Every row gives one point. Examples show where two turns around zero, p and q, send a point. Write where each new point lands after one turn and then the other. Backwards means that the second turn is done in reverse. Each puzzle has new turns, and all numbers are rounded.

Turn p:
[-29   9] => [-19  24]
[44 -9] => [ 32 -32]
[-21  29] => [-1 36]
[ 3 18] => [13 13]
[  3 -48] => [-24 -42]
Turn q:
[-31  33] => [-14 -43]
[ 20 -39] => [25 36]
[12  6] => [-11   8]
Where do these land?
q, then p: [-28 -28] => [ 25 -31]
q, then p: [25 -1] => [ 3 25]
q, then p: [-37  18] => [-22 -35]
p, then q backwards: [40 10] => [-31 -28]

Turn p:
[ 8 17 21] => [ 4 25 13]
[41  7  1] => [ 10  31 -26]
[-32 -45 -18] => [  9 -57  -2]
[-17  22  -4] => [-24   2  15]
Turn q:
[-22  33   5] => [-13 -24  29]
[-23 -26 -10] => [ 31 -15 -12]
[ 27  47 -19] => [-57  -6  -1]
[15 -5 38] => [ 6 35 21]
[ 12 -23 -26] => [  5   1 -36]
[ -9 -25  11] => [28  8 -1]
Where do these land?
p, then q: [ 28   7 -13] => [-19 -23 -10]
p, then q backwards: [ -1  -7 -48] => [  9  11 -46]
q, then p backwards: [-22 -17  45] => [-1 -7 52]
q, then p: [-5 17 16] => [12  5 20]

Turn p:
[34 11  7  6 18 -8] => [36  2 11  8  1 16]
[ 36 -29 -43   1  -4 -25] => [ 43   7  -4 -37  21 -30]
[-43  16   4 -13  12   8] => [-42  16   1  -2 -13  18]
[ 5 -3  4 13  9 31] => [ -7 -19  21   8  17   9]
[-48  -2  23   0   2 -12] => [-39  23 -24  20  -3   5]
[  1   9  -8   7 -32  -5] => [  2 -22 -22 -10 -11  -8]
[ 15  -2  13 -14  -5  10] => [  7  -6  16  12 -11 -10]
Turn q:
[-15   4  38  11   8  43] => [-1 23 -9 24 -3 50]
[  9  -7 -35  16 -21 -24] => [ 12 -36  -4   0   5 -33]
[  6   8 -12  19   0 -16] => [  1 -10 -18   4  -3 -20]
[ 25  15  -6   5 -17 -22] => [ 11 -16 -17 -22 -16 -18]
[ 23 -17 -18   4 -10   1] => [ 13 -21  -4 -14  20  -5]
[-24   7  -1 -33   0   0] => [-18   7  33  -2 -14   3]
[-10  18  -9 -27  27  -1] => [-38  15  12 -10  -3  -6]
[-14 -29  42   4  14  19] => [20 39  8 20 15 28]
Where do these land?
p, then q: [-18  17  -3  22 -20 -16] => [-15 -29  16   6  20  -4]
p, then q: [ -1  34  27  15   2 -13] => [  2 -34 -15  12  14  23]
q, then p: [-31 -12  -6   6 -24  -7] => [ 16 -12 -17  28  18  -6]
p, then q backwards: [-11  -5 -14   9  16  -5] => [13 -7  4 -7 18 10]
p, then q: [-24 -15  -4  15 -32 -47] => [-31 -37   6  -5   6 -43]
p, then q: [ 20  -4 -21 -28   7  10] => [ 16  20   8 -25 -20   5]
q, then p: [33 -7 16  5 20 22] => [ -5   3  35 -27  -5  17]
q, then p: [25  6  3 -6  9 32] => [-23   1  32 -15   0   1]
q, then p backwards: [  7 -14   1 -38  22  24] => [-17  -2 -25   3  39  17]

Turn p:
[ 13 -14 -13 -13   1  -5   8   3] => [ -5  16  -3   7   0   7  -1 -21]
[-13  21 -13   2 -18 -19  -9   3] => [ -3  -1  23   3  -6 -21 -22   7]
[ -8  18   6  -9 -14   0 -12 -18] => [ -1   6  16 -22  -8 -11  -1  14]
[ -1 -13 -10  11   6   8  -7  -8] => [ 5 -7  2 -5 20  6  2 -8]
[  5  14  19  12 -16  15  -3   4] => [  9  -2  -9  -9  -5   7 -11  28]
[ -7   3 -16 -10  17  -1  -9   1] => [-21  -9   7  -2   5  -5   3 -12]
[ 7 -7 13  6  1 -8 -1  6] => [  8   4 -15   7   2  -7   2   3]
[12 -7  4 11 15 -3 21  5] => [  3   2 -10  24   4  12  13   1]
[ -7 -16   9 -10   8  12  13   3] => [  5  -8 -11  -3 -12  13  14 -13]
Turn q:
[-29   8 -20   7   3   7  -3  -9] => [-11   5  -9 -21  14  15  -1 -20]
[  2  43   3   6   9 -15  -1  -4] => [ -7  23 -23   4   2 -14  30  -6]
[-24  -5   1   7   1  -3   6   5] => [  2  -8   1 -16   8  16  10   0]
[ 9 -3  2  3  0  7  3 20] => [ 4 10 13 -1 -4  0 -2 16]
[  3 -10   8   6  -8   7  -6   2] => [ 9 -4 15  3  5 -3 -4 -1]
[  6 -12   1   8 -14   4  13   0] => [10 -2 10 13  1 15 -5  2]
[  8  -3 -10   7   5   1  -7  -1] => [ 7  8 -1 -4 -6 -3 -9 -6]
[ 7 -4  7  6 -3 14 -3 -2] => [ 2  2 17  6  0 -4 -3 -6]
[  3 -14  -3   6  -7   0 -10   0] => [ 13  -4   5  -2   4  -2 -12  -2]
[  7   7   3 -48   4 -20   4  -8] => [-26 -22 -29  14  -9 -16  -3  19]
[ 8 -7  6 -8 11 -3  4 -5] => [ -3  -9   0   4 -16  -4   0   1]
Where do these land?
q, then p: [10  9 -9 -8 -5  6  1  6] => [ -6 -12   4   3   1  -9  -8   8]
q, then p: [ -9   8 -23 -10   9  -8   3 -17] => [ -6  -6  25 -13   7   5  -7 -15]
q, then p: [ 3  1 19 15 10  6 -7  8] => [  6  16  -6   8 -16  -3  10  10]
p, then q: [  8 -20  10  13   0   7 -28  -8] => [-12   4 -20  -8 -27  -8 -13   6]
q, then p: [ -5   5  -5 -19  -4   7  33   4] => [  8 -34   1  -4  -6  15 -12   0]
q, then p: [ -5 -11  -8   7   6  -9   3   6] => [-7  9 -6 -9 -2 10 -8 -5]
p, then q: [  7   3  19 -16   0 -18   4   4] => [  6  11 -19   9  16  11   6   6]
q, then p: [-15  -1  -4  -4  -4   0  -6   2] => [ -9  -4  -2  -4  -1   0   8 -11]
q, then p: [  5   7  -1  23 -13  10  -3  -5] => [-6  6  2  1  9  3 15 23]

Turn p:
[-10  13  -1  18 -21 -27  16  29   3] => [  5   0  35   9  31 -17 -10 -11  -6]
[ 16   4   1   5  -1  20 -32  35  10] => [-10  21  -2 -26  28  13   4   8  28]
[ 11 -18 -11 -13   9  22  -5  29  39] => [-14  28 -23  -1  29   5  36   1   7]
[ 22 -12  13 -35  -8 -32  16 -25 -26] => [ 19  -2 -15 -20 -31 -24 -16 -21 -38]
[-23 -26   9  18 -23  -3  17   7 -26] => [  1  -2   1  26   1 -38 -30   2  12]
[ -4  11  -3  27  22  -4 -24 -19  20] => [-2  0  9 11  0 44 -4 22 -5]
[-11  -9 -22   5  21  -8   1   8  -8] => [ 10  19  14  14 -12  -4  12  12   3]
[-24  27 -12  11 -13  -9 -32 -13   7] => [ -7  -3  27  10  -5  38 -16 -18  13]
[  4  -5  20 -34  35  20  24 -22  -1] => [-19 -17 -27 -11 -33 -12  29  15 -22]
[ 18  14   6  -3 -21  22  18 -29 -18] => [ 16 -44 -20 -11 -10  -5  -6 -10   7]
Turn q:
[ -2  14 -11 -15 -17   0 -33 -13  -5] => [  4 -12  27 -27  -8  11  -5  -8  15]
[-25  13 -12  -6 -13 -15 -13  18   0] => [ 10  -1  15 -23 -22  -5   5  18 -11]
[ 19 -32 -15 -12  -6 -36 -20  15 -10] => [ 48  -6   6  13 -22  -4  15  -3  22]
[-10 -15  14   8   8  15  -4 -10  20] => [  1  17 -17 -13  19  -1  -6 -15  -5]
[-11  28   0 -17  22  -6  15 -19  13] => [-34   3  -9 -15   3 -13   0  20  21]
[24 -6 -8 29 28 35 11  0 16] => [ -3  -4 -30  17  43  27  -7   6  -7]
[20 10 40 40 -5  8 44  3 10] => [-36 -10 -42  31   1   0   4 -20 -36]
[-11 -21 -31  -3   0 -17 -19 -13 -25] => [ 23  23  28   1 -11  18  14   6  22]
[-16  26   7 -20 -14  23  38 -11  20] => [-45  -8   8 -13  23 -30   8   3 -15]
[ 11 -17  15  -5  -2  -7 -20  29 -40] => [ 32  -1  15  28 -26  -2 -28  -6  -4]
Where do these land?
p, then q: [ 18 -10 -16  18  -4 -13  -4  34 -18] => [ -5 -31 -27  -1 -14  -5 -16   9  19]
p, then q: [  1   5   4  15   4  31  23 -12  -6] => [ 30   7 -12  12  10  -7  21   4 -10]
p, then q: [ 11 -15   6 -25   4  -7  -1  -2 -18] => [ -3 -15  23  -5 -17  -4  14   1  11]
p, then q backwards: [ 31   8  12  33   5  12  -9 -15   7] => [ 12  14 -24  12  23  15 -20  19  15]
q, then p: [-10   7  13 -19  23   1 -27  20  48] => [ 14  48  -2 -21 -14   8  24 -28 -10]
q, then p backwards: [  6 -19  13 -10   6  -9   8  16   5] => [  3 -22  -8   1  -9   0  19  -1 -11]
p, then q: [ -3 -32   6   0 -12   7 -23   3  40] => [-17  11   5 -19  15  32  -6  36  -1]
q, then p: [  7   9  27   3 -15  28 -18  -4 -35] => [-18  -6 -15  -2 -19  25 -39   9  16]
p, then q: [-29  16 -38 -32  -6   1  17 -34  32] => [-38  27   7  24  23  20  30 -33 -17]
p, then q backwards: [-23  11  -7   6  29 -11  13  -6 -34] => [ -9  13 -11 -19 -15 -25   2  21 -31]
q, then p: [-10  21 -21  12 -33 -40  21   2 -21] => [ -7 -29  -1  15  23 -49 -19 -16   5]

Turn p:
[25 -8 -6 -1 16 -3 -3 13 11 11 -6] => [ -4 -15   0  13  23   2  -7   7  -5 -15  11]
[-11   1   2  -5   0  12 -16 -18 -11 -10  -1] => [  5   2  11   0 -13  -3   9 -18  16  -1 -11]
[ -9  -3  10  14   7   9   2 -10  16   1  -2] => [11 -4  8 -2  2 11  1  8 15 15  5]
[ 9  9 -1 -6 -4 14 10  0 10 -4  2] => [ -5   0  -1 -14   5   8  13   2   1  -6  11]
[ -2 -11  -4  -5 -16 -16   3  -3   3   6  10] => [  0   3  -5   0 -12 -13  -3  20  -5  -5  -5]
[-18  -1   8 -13   2  -8   1  14  -3  -6  -6] => [ -2   8 -10  15  -9  13   5  -2 -10   5 -11]
[ 24   5  20  13   3   8  -6   5  17 -15  -8] => [ -8 -33   7 -11   6  21  -2  -2   1   3   7]
[ 15   6  13   8   8   3  -3 -14   0  19   3] => [ 2 -9 24  1  3 -7 -5  0 -1  4 19]
[ -4  17 -22  -9 -13  -8  -1  -3 -14   5  -9] => [  8  18 -11  -7  -9 -10  -6 -15 -10 -17   3]
[ -2 -13  -3   4  -5   0  10   1 -11  15  -2] => [  8   2  -6   5   5 -19   3   4  -7   9   2]
[-18  -9  -4  -3   9 -20   6   7 -13 -22   7] => [-17  13 -19  14  -9   0  -9  -2   7  10 -19]
[-10   7 -12   5  -6   8  -4   8  -4   0  11] => [  3  15   2 -12   8  -1   0  -2  -2  -1 -14]
Turn q:
[  0   3 -48  -7   1   1  11   3  19  -9   4] => [ 13 -15  18   0 -27   4  21 -24  -5 -21   2]
[-2 -3 13 -3  7  6  6 -1 -2  1  5] => [-1  8 -5  0  1 -4 -2  1 -5 13  6]
[ -8   6  -2   5   2 -22  -5   0   2  -6 -11] => [  0  -4  10  12  10   1  -3  -7  12  -3 -16]
[ -4  -2  -4   6 -10   8  -6   1  -8  -6   7] => [-7 -7 -3 -7 -3 -2 -5  1  9 -5 11]
[-2  3 11 -5 -4 11 12 -5 -9 -8  6] => [ -1  -3 -15  -4   3  -9   3  -4   0  12  11]
[ -8   8   2   1   3  -2  -5   8 -11  13  -2] => [ 5  7 10 -5 10  0  3 10 11  3  2]
[ 47  -4  11   8   5 -19   0   5 -11  -6   2] => [  3  16 -19 -20  16   0 -20 -12 -16 -17 -24]
[ -1  -2 -13 -17   0   0  -6  -9  -8  11 -20] => [ -3   2   6   4  -2 -14  21  15   1 -11 -11]
[-7 -7 12  4  5  5 -6  9  7 -1 -2] => [-12   7   4   4   0  11  -6   3  -1   9   4]
[-4 -6 11  9  6  4 -6  8 -8  0  2] => [-10   9   3  -7   4   2 -11   3   5   8   4]
[  6  -4   6 -15   2 -15  -7   3  -3   1   8] => [  3  14  -3  10  12  -4  -4  -2  -5 -12   3]
[ -7  -3   7  -3 -22  10  26  -5  10   0   5] => [  3 -25  -9   3   3   0   6   0 -17  14  16]
[ -8  -6 -15   9   3   4  -4 -11  -9   8   7] => [  4  -4  11  -5 -14 -14  -7   8   7  -3   4]
[-2 17  9  8  3  9 -8 -4 31  3 -9] => [  6  -3  -6  13 -13  29   2   8   3  14 -11]
Where do these land?
q, then p: [  2  -8   8  -4   7   9  14  10   1  -9 -10] => [  7  19   3   6  -6 -10   5  -5  -1   8   8]
p, then q: [  6   8  16   8  -4  15  -3 -11  -2   0   7] => [  1   5  -8  12  10  -6  -1  10 -16   9   9]
q, then p: [ 1 -6 -8 -9  4 -3 -7 -6 15 -2 -2] => [  3  -6  -6 -15  -3  -2  -3  -7   0  11  -4]
p, then q: [12  2 -7 14  7 -7 18 -2 -5  8 -2] => [ 13  15  11   7  -4  -2 -11   0   7 -11   7]
p, then q: [-26 -13 -15  -1   4 -12 -19   6   6   8   2] => [ -7  -1  -6 -15   1  23   2  -2  10  -5 -28]
p, then q: [-13   0  -1  -4  18  -6  -3   7  -1 -14   6] => [ -1  -9   5   0 -12  11   5   9  12  13  -7]
q, then p: [  9  -6 -17   5 -18 -11 -11   9 -18   2 -11] => [-13  -5 -15  16  -9  20   8  -2  12   2 -10]
q, then p: [  2  17   2  -2  -8  -6   6   3 -12   9 -15] => [ -6  -2 -11  16  13   8   3   2   1  -1  15]
q, then p: [  4  15   3 -10  -9   8   1   5  -9  12  14] => [-22   6   1  -3  14   0   3   6  -1 -13   4]
p, then q: [-14   2  -1  -5  -9  -7  18 -13  20 -16  12] => [  6 -11   4   1   2  24  22  -1  -2  -6  19]
q, then p: [  3  -8   7   2  25  22  10 -24   3   1   3] => [ 16   9  -1 -10 -11 -18 -10   1 -29 -11   3]
p, then q: [  3  15   5   3 -12  11 -11   8   6   1   7] => [-10  11 -15   0   6  -9  13   3  -3   7   4]
q, then p: [ 11 -18   9   2  -5 -13 -14   7  -3  -1 -11] => [  5   6  -3  10  -1  16  -3 -20   6   6 -14]

Turn p:
[ -1  19 -16 -19  30 -14  10 -11 -14  15  16  23] => [ 24  13   5 -23   5 -41  -2   6  15   4  -6 -13]
[ 22  -5 -27   6  23  16   8   9   6  -4  11 -20] => [ -5  23  11   5  15 -13 -13 -20 -11 -29  12   2]
[ -3  11  10  -8 -20  -8   6 -24 -15  -1  23   0] => [ -1  -6 -18 -22   9  -1  19   6  -6   3 -26  -9]
[  4  17  10  14  23  -3  10   7  25   9 -18 -16] => [-19  -9   0  11   6 -12 -21  12  22 -16  17  15]
[-14 -34 -13 -11 -19 -19  25  -8  21 -19   3  18] => [ 32   3 -23 -19  -1  37  -2 -24  17   3   7  -2]
[ -3 -13  21 -12  20 -17  13  21  12  22   3 -12] => [ -4 -17   6 -22 -13  -7   2   8  11 -16  36   6]
[ 19   5   9  21 -16 -10   8  -3  27   4  -2  -8] => [ -7 -19 -18  11   2  13 -13   5   6 -29  -6   2]
[ -3  -9  23 -25   5 -11 -23   9  18  -7 -10   6] => [  3  -1  18  -9 -29  17   6  15  14   1   1  22]
[  3 -17  21  16  -8  -2 -17 -24 -25 -17  17 -12] => [-20   7 -22   5 -13   2  40  -9 -13  -1 -16   1]
[-12  14  18 -19  14  25  -8 -25  21 -20   2   8] => [-19  35  -1 -15  -2  12  -8  23  17  12 -16  14]
[ -3  -7   1  -5 -16  28  20  19 -25 -10 -12   9] => [ 11   8   4  10  23  17  10  10 -24  21  21  -9]
[ -8  20 -12   6 -16  -4 -21  17 -10 -21 -16   4] => [ 11 -11  10  22   4   1  -5  -3 -14  23 -17  23]
[-13 -26 -18  18 -17  33  -7   1 -25   9  17 -11] => [-18   9  -2   6  -1   6   5 -28 -39  15   6 -30]
[  5   8 -24   9  17   4 -16  21  -7  17  -6  19] => [ 16   3  20  20 -12 -26 -20  -1  -8   5   5 -10]
[  9  17  -4  10 -19 -18  -9  -9  -8  22 -29  -6] => [ -3 -37  10  23   8  -5   3   2  14   1 -18 -12]
Turn q:
[  1 -20  -5   4  17  16  11  -8   3  18  25 -13] => [ 25  25  12  11  10 -17   4   5  15   6   5   8]
[-17 -23  15  -4   0 -25  24   0  21  -1   8  -2] => [ -3  -6  23  19 -17 -13 -11 -23  19  -5  -9  16]
[  4   5 -23   9   3  24 -30  21  18   1 -26   8] => [ -4   9 -21 -39   4 -13  -3  -2 -34   6  10   8]
[-15  17 -13  26 -25  22 -11  16 -26 -16 -31  11] => [-13 -19  -3 -16  -1   8  14  31 -53  -6  -6   2]
[-24  13  21 -20   2 -18   0   4 -26  -7  10  17] => [ -1 -16   0  12 -30  21  -1   8  10  16 -25 -16]
[ -3  23   0 -13 -22 -11  15  23  -5 -14   7  23] => [-23 -12  -8  -8  -7  21  -4  11   8  -6 -35  11]
[ 15   7  -3  -2  -5  32 -21  10  -2 -11 -23 -25] => [-12  -5   3 -32  23  -5  12  10 -16  14  23 -11]
[ 33 -11   4  27   7  13 -24   9  -7  13 -11 -19] => [ 22 -17 -16 -11  32 -24   6   4 -10   1  25  -6]
[-10  -8   2 -25 -24 -25   4 -15   2   2  15  16] => [  2  -1  10   1 -28  24  -9  -7  24 -22  -8   1]
[ 11  17   2  18  11  12 -13 -13  11  21   2 -28] => [  0  15 -14   3  16 -29  19   1   2  -5  19 -21]
[  7  -8   0 -12  13 -10  23 -14   3  17  -6   3] => [  9   9   2  16   4  10  11 -27  11   1  -1   8]
[ -2   2  21  -8  -3  -9  11 -17   2 -19  13  26] => [-13  -6  -5  22 -20  21 -13   6  18   2   4  11]
[  1 -14 -22   0  26 -22  12 -16   7  -4  18 -15] => [ 11  26  14  23  14  -4 -25 -19   7  -4  -4  -9]
Where do these land?
q, then p backwards: [ 13  -2  -6 -16 -22   0  13 -31  13  -7  -2  11] => [ 11 -26   9  -5   7   7   6   1  27 -12 -12 -19]
q, then p: [ -8   9  23  -1   4   5 -14  20  10  16  28  12] => [ 22 -29  13   0  -2  16 -22 -12   8 -11  -3   0]
q, then p backwards: [-14  15  -7  26  -1 -10  13 -13  15   5   7  -8] => [ 26   4  -2  23  18  10 -11  -7  -6   0   5  -7]
p, then q: [-13  20  -5  -4 -22 -16  -3 -22  -6  11  -4  -1] => [ 13   0  13  -8   0  -6   9 -35 -10   5  12   7]
q, then p: [ 16 -27  -7  11  -7 -18  -4   0 -13 -18   3  -7] => [ -8  21   5  11 -28   0  19   0  -7 -12   1  11]
p, then q: [ 15  20 -16  16 -26  -8 -29  12  10   3  -4  11] => [ 15 -35  -4  -6   6  -1  -1   2 -30  -7  26   3]
q, then p: [-12   0  26 -13  14  -2 -10  24   5   9  -7 -10] => [ -1 -26   5 -14  -4  11   5  -9  21 -10   3 -21]
p, then q: [  0   8  33  34  14  15  44  10  -2   1 -12  -7] => [ 16  29   0   4   3 -25 -36  17  -8   4 -40   0]
p, then q: [ -1 -22 -21  -5   0  21 -23   0 -10  -4 -18   6] => [ -7  -7  -9  18   0 -13  33  15   6  -8  15  -9]
p, then q: [ -6  16  27  -6  15 -33   1   2  17 -14  -7  -3] => [ -3   3 -12 -16 -16   7 -22 -13   3  -6 -10  37]
p, then q: [  9  -8   1   0  22  14  -1 -18 -16 -18 -14  11] => [-24   8 -19  17   9 -14  14  -1  -1  -7 -16   0]
p, then q backwards: [ -5 -31   7 -30  21  35   6   5 -11   2   5 -30] => [ -4   4 -18 -23 -13  32   1 -26  20 -11 -26 -28]
p, then q backwards: [  1 -14  -8 -23 -19  -7   8 -11   6 -21  -7  29] => [ 10  -9 -13 -29   8   2   1  -3 -28  20  11  14]
p, then q: [  0  18 -15  11   6  28   6   4 -17 -14   2   8] => [ 10  -2 -25  13   7  -6   7  -1 -13   6 -15 -25]
p, then q: [  5  -3 -31   1   2 -23  -7  17  -1  48  30 -23] => [  9 -26  38  10  -9  21 -25 -11  20  -8  27 -30]
